Rows are points. Two turns around zero, p and q, are shown by what they do to some points. Where does a point land after both, in the order given? Backwards means that the second turn is done in reverse. Each puzzle has new turns, and all numbers are rounded.

Turn p:
[-1.4  0.1] -> [-0.2  1.4]
[-0.3 -4.7] -> [-4.7 -0.6]
[1.6 4.5] -> [ 4.7 -0.7]
Turn q:
[-0.9  4.7] -> [4.6 1.2]
[ 0.1 -6.4] -> [-6.4 -0.6]
[1.6 1.5] -> [ 1.6 -1.5]
[-1.0 -2.1] -> [-2.2  0.8]
[0.2 2.2] -> [2.2 0.0]
Where do these land?
q, then p: [2.4 3.3] -> [-1.4 -3.8]
q, then p: [-2.8 -1.4] -> [2.3 2.1]
p, then q: [-2.3 -5.3] -> [0.8 5.7]
p, then q backwards: [-0.4  0.5] -> [-0.5  0.4]
p, then q: [3.1 2.9] -> [-2.2 -3.6]

Turn p:
[-0.2  6.1  1.4  1.5] -> [-1.0  1.8 -5.8  1.8]
[-1.8 -3.3 -3.0 -4.9] -> [ 2.5  2.7  4.7 -3.4]
[-2.2  0.8  1.3  1.8] -> [-2.9  0.8 -0.7  0.8]
[ 2.5 -1.3  1.6 -3.4] -> [3.7 0.1 2.0 2.1]
[ 1.8 -2.4 -1.2  5.0] -> [-2.2 -5.4 -0.1 -1.2]
Turn q:
[-1.2  2.8  0.3  1.5] -> [ 0.9  2.6 -0.3 -2.0]
[-1.5  2.3  0.1 -2.0] -> [ 0.1 -0.1  1.7 -2.9]
[-5.4  1.4 -1.6  0.9] -> [ 1.0  3.9  4.3 -0.7]
[ 3.0 -5.0  4.8 -0.8] -> [ 3.1 -5.4 -2.7  3.4]
[ 5.0 -1.5 -3.6  0.5] -> [-5.1 -0.9 -3.0  2.2]
Where do these land?
p, then q: [ 1.6 -3.0 -1.0 -2.8] -> [ 1.4 -3.1 -3.0 -0.2]
p, then q: [-0.3 -1.7 -2.4  0.6] -> [ 0.6 -2.7  1.3 -0.3]
p, then q: [2.5 0.9 2.9 3.7] -> [-0.5  2.5  0.8  4.7]
p, then q: [-2.2  2.5 -4.4 -5.1] -> [-3.1 -2.1 -1.3 -6.4]
p, then q: [-1.6  1.2  5.0  3.7] -> [1.7 5.5 2.2 2.3]
